Every row gives one point. To make a cloud, some directions were put in groups of two or more. Within a group, all points are equally far from the middle, so they leave a hole (a ring in 2 directions, a hollow ball in 3). The other directions are filled evenly. Then the cloud was stretched, turned, moved and blurred a little. Count the holes, and give their numbers of directions, smallest first.

Cloud, 20 rows:
[[ 40  37   4]
 [  2 -17 -57]
 [ 37 -27 -29]
 [ -9  38 -41]
 [ 28 -13  -9]
 [-12 -34 -18]
 [ 17  -2  24]
 [ 36 -49   9]
 [ 23 -23  28]
 [  3 -31  37]
 [ 20  49   0]
 [-26 -19  28]
 [-31 -34  13]
 [ 41  50  -8]
 [ 30  48 -55]
 [-52   5 -36]
 [ 41  34 -27]
 [-27 -47 -25]
 [ 25  41  -1]
 [-44 -22 -43]]
Holes: 0

Cloud, 27 rows:
[[-45   5   9 -11]
 [-13 -36 -22  30]
 [-10   3  34  62]
 [ 55  34   1  39]
 [ 59  -3   7  49]
 [ -1  43 -39  23]
 [  3 -25  55   6]
 [ 35  31 -31  47]
 [ 15 -28 -25  -5]
 [ 22  53   0  43]
 [-27  25  13 -27]
 [-29  24   8  55]
 [ 18  -6 -47  20]
 [ 41  22 -29  50]
 [ 60 -14  23   7]
 [-33 -17  -6  50]
 [ 35  46  31   6]
 [-34  -4  28 -18]
 [-17 -11  11  67]
 [-29 -32  11  -4]
 [ 10 -24 -10  66]
 [-13 -27 -12  56]
 [-13  18  46 -18]
 [ 58 -18  27  21]
 [-10 -39 -17  12]
 [-20  37  10  53]
 [ 36  46  30   7]]
Holes: 2 (2, 2)

Cloud, 54 rows:
[[-41 -17  27 -71 -21  33]
 [ 15 -48 -18  16   8  50]
 [ 27   4   3 -23  38 -45]
 [-12  37 -17 -19  25  43]
 [-19  24  62   0 -37 -18]
 [-22 -39 -42  12 -44  36]
 [ 28 -46  39  31 -26  13]
 [-63  -6  20 -54  -8 -25]
 [  9  11 -25  36  -6   7]
 [ 38 -46  46 -16  14 -38]
 [-30 -56  14  26 -52   5]
 [  2 -38 -36  20  -1  23]
 [ 40  12  19 -13  32  19]
 [ 44 -35  25 -27  12   3]
 [  1  29  44 -36 -34   0]
 [  6  20  16  29  41 -20]
 [-50 -41  26  -2 -57  31]
 [ 14 -12  14  60   2 -42]
 [ 14  27   6 -51 -11 -13]
 [-56 -45 -10  18   3   0]
 [ -6 -59  20  17  -3  72]
 [-66  11  27 -10 -24 -36]
 [  6 -17 -31  28   1 -19]
 [ 18  27  49 -42 -22  22]
 [-25 -23  63 -29 -28  68]
 [  6 -30   3  52 -29 -16]
 [ 38 -13  39  41 -11  11]
 [-10 -42 -19 -69 -29  40]
 [-12  18  67  22 -26  17]
 [-61 -24  -7 -17  30 -19]
 [-63 -35 -15 -34 -12 -21]
 [-22   0  52 -60 -16  58]
 [ 25  12   7  -3  44 -25]
 [  4  31 -11 -41 -21 -11]
 [ 10 -44  21 -50 -27 -25]
 [ 21  12   5  48   0  23]
 [ 26  23  16 -19  38  21]
 [ 33   7  68  14  -2  -5]
 [-11  -1  55   6  31  46]
 [-25 -60  46  27 -11  29]
 [ 14  27  -1 -25  37  -9]
 [-61   9   9  18  24 -37]
 [-26  19   6   9  35  31]
 [ 14  -4  41  43 -38 -31]
 [-45 -46  35   0 -56  27]
 [-22 -56  73 -20  -6   1]
 [-35 -42  -1 -68   1   5]
 [ 10  20  72 -13 -20 -11]
 [ 34 -39  43 -13 -38  10]
 [-27  31   5 -51  22  -1]
 [ 26  14 -13 -29  25 -10]
 [ 28  22  39 -46 -16   6]
 [-48  30  13   4 -31  -6]
 [ -6  14 -13  -6 -20 -64]]
Holes: 2 (2, 3)

Cloud, 78 rows:
[[ 56  16  27  -3   9  11  -5 -64]
 [-31  10   3  33 -70 -34 -14   1]
 [ 63   2  40 -18 -29  -3 -25  21]
 [-65 -29   2 -12  -7 -13 -38  13]
 [-16  -6  -4   6  55 -35   9 -23]
 [-19 -40   0   6 -35   8 -80  22]
 [-37   5  -9  -5   0  43  16  19]
 [ 24  -9 -32  -9   6 -28   6  35]
 [ 37 -13  41  -4 -33 -35 -61   4]
 [-37 -18  -4  30 -36 -39  23 -38]
 [  5 -15  -6  11  -2  29 -43  28]
 [  6  25  34  18   7   0  21  53]
 [ -2  53  22   0 -84 -43  24 -31]
 [-38  74 -14  15 -23   6 -17 -39]
 [ -9  45  28  12 -54 -29  23 -40]
 [-41  14  15  40 -23 -17 -29   5]
 [-49  41 -18  -7 -70 -41   2  -5]
 [ 26 -12  48 -42 -55 -14 -10   5]
 [ 36  15  22  30   9 -48  45  -4]
 [ -9 -14  12  64 -54 -17 -46  -5]
 [ -2 -10 -55 -25   9 -44  34 -13]
 [ 18  -9  18 -16 -15   2 -36 -42]
 [ 24  44  36 -41 -22 -11  17 -35]
 [ 12  -4 -62  27  28 -47  20   2]
 [ -6  25  43  12 -95  -9   5  40]
 [  7 -33  -7 -15  38 -25  15   7]
 [ 58  32  17 -15  -1  30 -12  39]
 [ 22 -16   2  16 -16 -46 -37 -47]
 [ -3  27  38  20 -34  -9  51  54]
 [ 27   1  23  57 -13  13  32  25]
 [ 52  14   9 -18 -53   0  10 -10]
 [ 29   7  25  21 -56 -23 -29   1]
 [ 10   1 -51  57  20  41  11  19]
 [ 13  43   6  34   5 -46  -4 -19]
 [ -2 -33 -21 -14 -23  43   0  25]
 [  0   2 -26 -47  44  -8  24   2]
 [ 22 -42   4  -4  14 -33  43  35]
 [-14  28   5   6 -94 -14  10  42]
 [ -3  12 -19   5 -32  -1  30  57]
 [-21  41  42  28  -5  -4  -3 -34]
 [  1   5  41  33  32   3  -6   9]
 [-17   5  14 -46 -36 -18  22  11]
 [-55   9 -15  10  -8  -1 -14   4]
 [-26  14 -27  27 -42 -24 -48  34]
 [  6  40  43  22   4  10  -2 -58]
 [ 19  21  -5  35  10  22 -30 -23]
 [ 12 -39  46  -7  -5  -4  11  -2]
 [ -6   4  22 -14 -33  40  -5  31]
 [ 29  51 -22 -13  14  -7  49 -23]
 [  1  -6 -10  28 -35  28  11 -26]
 [-24  -6 -15   4  41 -29 -10 -33]
 [-18  11  12  55  -4  24  45 -29]
 [ 29  18   3  51  20 -60 -23  29]
 [ 36 -20  27   0  42 -29   6   9]
 [-32  -7  13  23   0  24   5  11]
 [ 15  -6   0   2 -33  42   7  23]
 [ 19  12  -5  -7  -4  17  -7  -6]
 [ 44 -18 -20  35 -27  -9  27  -5]
 [-21  72  -2   5   2  17  -4 -30]
 [-15   0 -42  40 -45  38 -68   5]
 [-12 -45  12  35   0 -17  17  36]
 [ 23  52 -11 -52 -19  30 -17   3]
 [ 10  -5 -29   2  31 -16   5  34]
 [ -3  -2 -12  -9 -13  49   2  43]
 [-47  12 -23 -15 -27  -7 -17 -20]
 [ 13  44  -7 -41  43 -10  38  -5]
 [-21  43 -25   1 -37 -38  17  -9]
 [ 11  19  30  20 -49  12  20  22]
 [ -8 -19 -13   1  22  53  -8  48]
 [-27  55 -30  -5 -72  31 -10  14]
 [ 23  -5  -4 -16  21 -30  -1   7]
 [-26  41 -24  31  24 -12  17 -26]
 [ -6   2 -17 -50  27  -3  28  -4]
 [  6  14  65  -7 -13  23 -22  -7]
 [ 29 -17 -30  13  -7  21  12  17]
 [ 29   8 -51  -9 -38 -44  22  12]
 [ 48  52  28 -44 -22  15  -9 -19]
 [ 18   8 -39 -22  21  24  37   8]]
Holes: 0

Cloud:
[[  8 -19 -31  22 -61  33 -39 -13 -29]
 [ 47  17  26 -35  41  -2 -15  39 -45]
 [ 40  20  14 -42 -27   2 -21 -46 -19]
 [-39 -22  10  42 -30   2  41   9 -38]
 [ 62  18 -12 -24  46 -31  -4 -21   1]
 [ 54  19   1 -40  23  13  39   8 -11]
 [ -9  60  16  -4  45   6 -29 -34 -29]
 [ -4 -32 -40  35   7  18 -29   1 -73]
 [ 39 -21  19  57  20   1  31   5  12]
 [-21   7 -15  23 -10   7   7  94 -17]
 [-24  31  35  33  60 -20 -19 -22 -24]
 [ 39 -40  34 -17 -12 -10 -11  53  15]
 [  9  54  23  12 -26 -35  32 -10 -45]
 [-41 -19 -32 -41 -49 -16   9  23 -13]
 [ -1  37   2 -27 -14 -34 -36  61  18]
 [ 48   3 -37   1  36 -18  12  56 -19]
 [ -6 -21 -37   4 -28 -49   1 -45 -36]
 [-47  41 -18  -6  23  14  -2 -39 -41]
 [-27  33  21 -45  12 -19   0 -49 -22]
 [ 33  64 -21  -6  30  -3  20 -15 -62]
 [-27  -1 -39  32 -38 -20 -23   6 -72]
 [-23 -50   7 -34 -13 -27 -53  21 -36]
 [-18  70 -18  -4 -27 -37  29  -2 -14]
 [ 48   7 -52 -20  24 -41 -45  11 -28]
 [-16  36  39  12 -42 -57 -13  16 -26]
 [ 12  56 -23  24   4  16 -44 -14 -56]
 [ 64  28  -6  -1  -9 -15 -21  10 -74]
 [ 14 -24 -16  79 -19  -9 -33  41  10]
 [ 43   3   4  31 -44 -32  -1  48  17]
 [ 45  -9   4  37 -58  33   4  19 -36]
 [ 20  21  26 -17   2  -1  46 -30 -59]
 [-50  10 -14  24  42  26  26  30  -2]
 [ 20  -5  50 -33  -4  20  33  38 -23]
 [ 33  58 -25   0  18 -49  19  13 -52]
 [ 27  -3  48  47  49 -41   6  -1 -16]
 [ 26  14  53  48   7  37 -37 -15 -34]
 [-13 -38  56  22  23 -15 -45   2  25]
 [ 38 -33 -16 -10 -32   1  21  55   1]
 [ 12  12 -56 -25  28   9 -40  21 -54]
 [ -8  15  43  -2 -10  31 -11   1 -80]
 [-10  42  -9   6  25 -12 -70  10 -47]
 [ 34  56   3  46  14 -22 -37 -20 -37]
 [ 21  -4  60  47  11  26 -16  16 -59]
 [ 27  -1 -55  37   4   5 -11 -47 -44]
 [ 15 -32 -49   7 -35 -25   1  49 -52]
 [-29  41  11  27 -41  35 -21  51  13]
 [ 36 -29 -26   6 -65 -13 -30  32 -31]
 [ 41  19  22  34  -4  53  22  31 -24]
 [-21  24  -9 -43   5 -38  25  59 -42]
 [-27 -42 -13   7  32 -24 -55   5  18]
 [ 13 -37  67  18  23 -11 -28  55 -30]
 [-48 -17  19 -26 -17  35  24  27 -39]
 [-12  24 -29 -28  31 -18 -18  30 -81]
 [ -9 -16 -46  20  31 -41   5 -44 -35]
 [  9 -19  72  13  23  42 -10  38  -5]
 [ -5 -40 -19  51   4  40   1  53  -2]
 [ 54  20 -29  18 -45   8  16   2 -53]
 [-35  14 -10  26 -12  29 -45  48  28]
 [ 22 -34 -27  32  55  -2 -39  -7   3]
 [ 14  29  45   4  21  22 -43 -39 -43]
 [-50 -11 -19  10 -57 -11 -52  15 -21]
 [ 35  67 -10  12  34 -33  14 -25 -36]
 [  1  -8 -57  16  31  11  36 -22 -17]
 [ 43  -6  24  52   2  53 -37   4 -21]
 [ -7  60  18  27  44  36   6  -4 -13]
 [-57  43  25  25 -46  -3  -8  15   3]
 [ 25 -49 -19 -47  20   4  16   6 -19]
 [-38  -5  38 -17  38  33  -7 -26 -10]
 [-17  -7 -55 -15 -64 -17   5  13 -37]
 [-31  11   0  -9  40 -47 -34  66   1]
 [-38 -28  29  -6   4  44  32  -2  -9]
 [ -5  -4  43 -27 -14  31 -25 -44 -15]
 [ 16  31  -7  20  62   5 -34  48 -23]
 [ 24  46  11   1 -31 -46  23  47  -9]
 [ 14  30 -14  -5  14 -19 -76  33  -4]
 [ 13   4  39  -5 -44  24  15 -26  23]
 [-24  24  60  36 -16 -43 -42  24  -1]
 [-17 -22   9   6  14 -21 -39  -4 -89]
 [ 35  13  21   1  25  16 -21 -61   8]
 [ 39   2  33  62  21   0 -23 -42 -23]
 [-24  22  40   0   3  39  40  -6 -43]
 [ 55  25 -27 -41 -27 -22  22  -8 -15]
 [-22   5 -54  23 -40   7   6 -38 -26]
 [-37  -5  16  15  37 -32 -22  82 -20]
 [-20  62  13  14  23  20  33  12  21]
 [-29  31   4 -15  47 -66  18  22  -4]
 [ 18  -3  51 -12  19  12 -22  33 -71]
 [-50   4 -37 -32 -24  -9  22   3  17]
 [ 29  -6 -45   4  48  -8  20  -1  20]
 [-19  34  35 -49 -25  20 -11  46 -16]
 [-10  19 -55  35  -8 -64   0   7 -12]
 [ 38  20 -38  37  18 -31 -46 -26  -5]
 [ 42 -35 -51 -14   7 -18 -24   9 -64]
 [ 28  14 -45 -12 -39  10   1 -50  -4]
 [-47 -23 -16  15  20  -4  30  35  31]
 [ 24  -2 -28  76 -31  -4   0  39 -17]
 [ 15  20 -30  22 -25  44  41  30   2]
 [  2  48 -13 -60   6  20  -1  29  10]
 [-28  43 -11 -38 -28  34 -20  33   9]
 [ -2 -49 -24  -3 -33  17  28  51 -14]
 [ 31  38   3 -25 -22  11 -63  14 -37]
 [-38 -12  49  66  29  -4   0  31 -29]
 [-41  26 -13 -55  29 -36 -25  15   1]
 [ 28 -35  -5   3 -37  11  26  48  21]
 [ 37  -3 -31  41  45 -15  -5  52  -8]
 [ -7  -5  55 -25  27 -38 -21  62 -13]]
Holes: 2 (3, 6)

Cloud:
[[  4  25  34 -13  23  11   6  -6 -75]
 [-56 -84  27  -1  18 -13 -21  18  11]
 [-54  28  20  29  18 -27  18   0 -47]
 [ -2   0  37  -1  48 -71 -53 -17  17]
 [-32  60  18  -6  50  35 -25 -25 -12]
 [-48  -8 -68 -20   6   6  46  24   3]
 [-23 -24  20  14  -9 -66 -21  45 -14]
 [-18  60  13  -9 -49 -29  13  38 -31]
 [-13  13  47 -49 -49  -3 -36 -23 -31]
 [-39 -34   5 -46  23 -21   7  35 -13]
 [-34  66  22 -14 -51  12 -18   6   7]
 [ 12 -12  32 -41 -43  13 -21  15  -1]
 [ 12 -50  29   2  50 -21 -50 -10  32]
 [ 13 -14   9 -25 -83  41  -8  -1   6]
 [  6  86 -18   6 -14 -20  -6 -31  -6]
 [-52   8  38  33 -26  24  33   6  -8]
 [-44  37 -33 -34 -14  10  32 -25   8]
 [ 34  13  37 -53 -31  -1 -30 -26  16]
 [-36 -30 -29   9 -70   9 -36   3  -6]
 [  3 -31  40  50  -7 -20 -23   1  16]
 [-40  -2   8  34  75 -49 -43   9   3]
 [-25  14  53 -34  18 -57 -42 -34  11]
 [-36  35  55  23 -54 -12 -47 -39 -29]
 [-14 -10  -1 -21   9  51 -61 -31 -15]
 [-28  39  14 -10  22  45 -16 -21  32]
 [ 18 -39  32   5 -12  10 -20 -17 -70]
 [-17  24  10  32  14   2 -16 -35 -83]
 [-19  44 -30  17  10  17  -3 -37 -44]
 [-18  32  12  18  -2  12  65  37 -30]
 [-67 -40   7  -2  13  12  43 -18  32]
 [  8 -39  30 -35  22 -17  16   5  19]
 [ 27   0  34 -44 -48  24 -54  -4   5]
 [-44   9 -49 -11 -34  22 -14 -37 -24]
 [-20 -55 -10  14  27 -51  19  21 -32]
 [-16 -18  25  26 -48 -69 -19  60   6]
 [ 52  25   6 -43 -19 -30 -34 -13 -44]
 [-36 -60  -6 -29   0  -5  -5 -26 -13]
 [-30  28   9   0 -37  47  11  55  -8]
 [ -4 -19  -3 -28 -57  20 -41   1  29]
 [-32  27 -18 -65  25  15 -18 -34 -33]
 [ 11  -3  28 -35 -56 -11 -28  41 -36]
 [ 35  47 -48 -11 -14  24  -4 -38   4]
 [-43  61 -21 -50  34   4   9 -44  -6]
 [ 43  29  38  25  44  19 -66  -6 -27]
 [-46  25 -18   5 -42  48 -30  12   4]
 [-30  65 -37   3  -2 -24   7 -16   5]
 [-33 -29 -12 -47  11   3 -34 -11  -4]
 [ 27 -24 -13 -16 -24  71  22   5 -18]
 [-44  63   5  10 -36  14 -20  20 -51]
 [ 28  48   5  -9  54 -34 -38  18  10]
 [  7   3  -1  27   2   4 -16 -75   0]
 [-54  32  29 -44  33 -40 -20   9  -4]
 [ -5  28  19 -38  -2 -11 -67  26 -18]
 [-67   1   3 -12  40  34   9  40 -12]
 [ 17  61  -8  38 -47  -7 -11   3 -19]
 [-64  19 -39  10  39   4  60   6 -20]
 [-79  36  -4  18 -15 -14   8  12  12]
 [-36 -46 -36  13  18  29  42 -23  -4]
 [ -6  11  -7  25 -25   1 -16 -76 -43]
 [-26  47  28  22 -19 -18 -12 -46 -10]
 [-47  16  54 -34   0  28 -23  -5 -19]
 [  6  16 -14  13  57 -52 -22   6  -4]
 [  7  27  45 -15 -14  29  43 -35  -7]
 [-22  48  27 -43 -29  45  -2 -85 -25]
 [-44  16   1  44  34 -42  14   4   6]
 [-82 -31  30  14 -21 -32  10  -8   9]
 [  3  20  14  -6 -68   4  31  -8  22]
 [ 22  -8 -33 -11   3 -43 -39 -12  -5]
 [ 14   4  41 -25  24   4 -29 -29 -64]
 [-18   9   1 -22  -9  44  77   7 -18]
 [  3  25   8 -48  29  -7  54 -29  39]
 [  4  75 -14 -34  15 -23 -39   8  -6]
 [ 23  73  13 -20  12 -55 -37   0 -14]
 [ 18 -24  31 -38  -3   9 -16 -74 -17]
 [-55 -48 -31 -42   7  14  32 -24 -14]
 [-32  15  25   3  -7 -11  28 -47  17]
 [-29   8  42  22  28 -31  37  28 -14]
 [ -5 -28  17 -35  -4  -6   8 -35  34]
 [ 14 -33  -3   8 -63 -31 -26   3  -9]
 [-19  22 -15  -3  28  55  25  -7 -11]
 [-56  60  -6 -16  48 -45  14 -20 -39]
 [ -2  28  27  48   6  20 -32 -70 -18]
 [-28  38  47  12 -30 -16 -15  34 -40]
 [-17 -23   9 -25 -35 -63  22 -14 -39]
 [ 52  25  58 -30 -44  -4 -15 -58 -19]
 [-17 -38  -2 -43  -5  32  19   0 -49]
 [-32  -2   7  46 -31  17 -17 -43 -36]
 [ -9  33 -19  12  30  42 -29 -47 -32]
 [  8   8  27   0 -74 -22 -34 -11  50]
 [-64  -2 -18  35   9 -38 -15  -2 -40]
 [-48  27  49   0 -51   8  16   5 -46]
 [-39  47  -3  16 -30  42  -8   9 -11]
 [ 31 -11  14 -40 -46  44  25  11 -18]
 [-51  -8 -35   9 -24  31 -43  13 -33]
 [-53  35  21  30 -24  25  35  -1 -52]
 [-39 -25 -35 -30 -65   5  14  42  31]
 [ -5  -2 -16  22 -41  36  37 -38 -12]
 [-10 -11  13 -40 -21  -4  75  18  -3]
 [ 20  49  10 -12  29  -4 -37   8 -28]
 [-68  20  -4  18 -24 -20  41  37  22]
 [  9 -16  -4 -46  29   6 -10  13  24]]
Holes: 1 (4)

Cloud:
[[ 15  68 -21   6  -8  48  13   6 -25]
 [ 24 -17  -3  47 -15  -3  53 -10   1]
 [  2  22  -3 -49 -16  20 -48  -2  32]
 [ 60  20 -41 -14 -82   7   0 -20 -13]
 [-18 -12   3 -18  -6  44  36  73 -17]
 [ -7   7  60  36 -44   4   0  62  -6]
 [-43  32  13  44 -34  27   8   2  32]
 [ 42  57 -49 -31 -41  48  -3  20   5]
 [  9 -67   9   1 -40   0  43  22 -16]
 [ 54 -20  29 -37  -8 -14 -15 -10   4]
 [-17 -45  47  40 -20  27   9  -5   1]
 [ 13   9  19   0  -9 -51  40 -16  10]
 [  2 -10 -17  21  16   8   6  72  42]
 [ 13  33  49   2 -29  56   8  65   6]
 [ 14  71 -25  37  31  12 -16   0  19]
 [-50  38   4  13   9  53 -23  31  26]
 [  1  44  25   8 -23   1 -55  62   9]
 [ 11 -16 -41 -20   0 -21  21 -23 -56]
 [ 33  57 -23  28 -57  57 -39   5  41]
 [ 64  65 -38 -16 -17  23  -9  -6  -9]
 [-24 -46  16   1 -29  34  39 -33  18]
 [ 39  -9   5  43 -48  60  19  56 -11]
 [  4  -5   1 -56  28 -15 -23 -38   2]
 [ 30   8  33  -9 -58   4   6  86  16]
 [-30  27  17   5 -16  38 -45  64  31]
 [ 15  69   2  -4 -46  32 -46  61   1]
 [-16 -50  13  23  -4   2   3 -51  11]
 [-35   5 -26  45 -51  18 -26  39  19]
 [-25  43   8  48  38  18 -25  38  37]
 [ 41 -13 -40  34 -34   0  10 -21  -4]
 [ 33 -11  39  -7  22  14  -9 -19   8]
 [  2 -43  30  19 -34  37   9 -28  27]
 [-26  34 -35  46 -26  35  48  40   4]
 [-26   4 -23  -8 -14  62  21  11 -36]
 [-49 -11 -23  17  22  40  17 -24  28]
 [  7  20 -57  10  18  -7 -16  57 -10]
 [ 60   0 -43  24 -30 -30 -17   8   6]
 [ -5 -27  -9 -44 -10  32  -8  41 -20]
 [ 59  25 -16 -18 -89  16  10  64  12]
 [ 12 -57   8  19  -1 -16 -19  -2  32]
 [ 59  70  -9 -19 -32   7 -37  20 -18]
 [-39  11 -34 -30 -10  48 -24  10  -5]
 [ 10 -25  -1 -31 -27  -9 -59   5  26]
 [ 18  31  28   1 -46 -24 -34   0  36]
 [ 32   8 -16  38 -56   5  14  91   7]
 [  5 -47  25  26  17   8 -37  -9  14]
 [ 50 -15 -49  13 -53  12  -6 -12   6]
 [ 14 -24   5 -28 -65  36  64 -15 -12]
 [ 49  31   6  32 -46 -30  -4  47 -37]
 [ 32 -34  -6 -47  -3  36   5  -1 -26]
 [ 54  31 -46   3 -15 -27 -58  13   5]
 [  9 -11 -10 -26 -77  33  64  15   0]
 [-13  19  -5  55 -48  40  24  11  39]
 [ 61  66 -48 -16 -33  -2 -35  17  30]
 [  7  27 -63 -38   5 -20   3 -30  24]
 [-11 -22 -30 -37  39 -12 -37 -32 -20]
 [ 60  -7   1  32 -33 -13  32   2 -31]
 [ 46  22 -59 -12  20   4  -6 -29  12]
 [-35 -24  22   5  38  45   4  -4 -17]
 [ 38  12 -42  -5 -49 -27 -47 -28   1]
 [-23 -19  12 -23   6 -32  45  48 -32]
 [-26  39   0   7 -56  20  10  -8  42]
 [ 40  -6   6 -54   3  12 -15 -24 -25]
 [ 22  27  16  22 -50  21  -9 -27  47]
 [-40 -15  13  44 -25  -9 -28  37  -4]
 [-55  50  13   1 -15  17   1  26 -10]
 [-13  -9 -51 -33  32 -14 -43 -25  22]
 [-11  41  -6 -33  -2  -5  18  33  44]
 [ 78  40  12 -21 -87  23  15  30   3]
 [  8  17   3 -32 -21  60  52  28  16]
 [ 40  59  18  36 -77  33   2  23 -26]
 [ 60  60 -49 -32  -5 -10   8   0   0]
 [  0  25  59  33 -37  -2 -16  25   9]
 [  6   6   4  19  20 -23  53 -29   7]
 [ 52   7 -14  -9  23 -14  -5  17 -40]
 [ 44 -25  -2  29  14   2  -5  -5  36]
 [ 28  13  -6 -65 -28  14 -12  31 -17]
 [  0  16 -29  -5 -77  27 -33 -25  22]
 [ 11 -21 -27  -9 -12 -12 -69  -5  28]
 [-13 -27  30   0 -45  20 -29  64  12]
 [  4  34  10  13 -36  39  53   4 -45]
 [ 13  -6   5  -1  40 -19  35  39 -41]
 [ 40 -36 -20  15 -28 -31  16  10  19]
 [ 50   1 -48 -33  13   0  25 -12 -17]
 [ 22  31 -65 -23   2  26 -22 -32  17]
 [  0  36 -31  42 -23  29 -33  81  48]
 [-31  43 -12   5   1  34  -6  54  56]
 [ -9  49 -11   2  41 -31 -30 -15 -19]]
Holes: 3 (2, 3, 4)
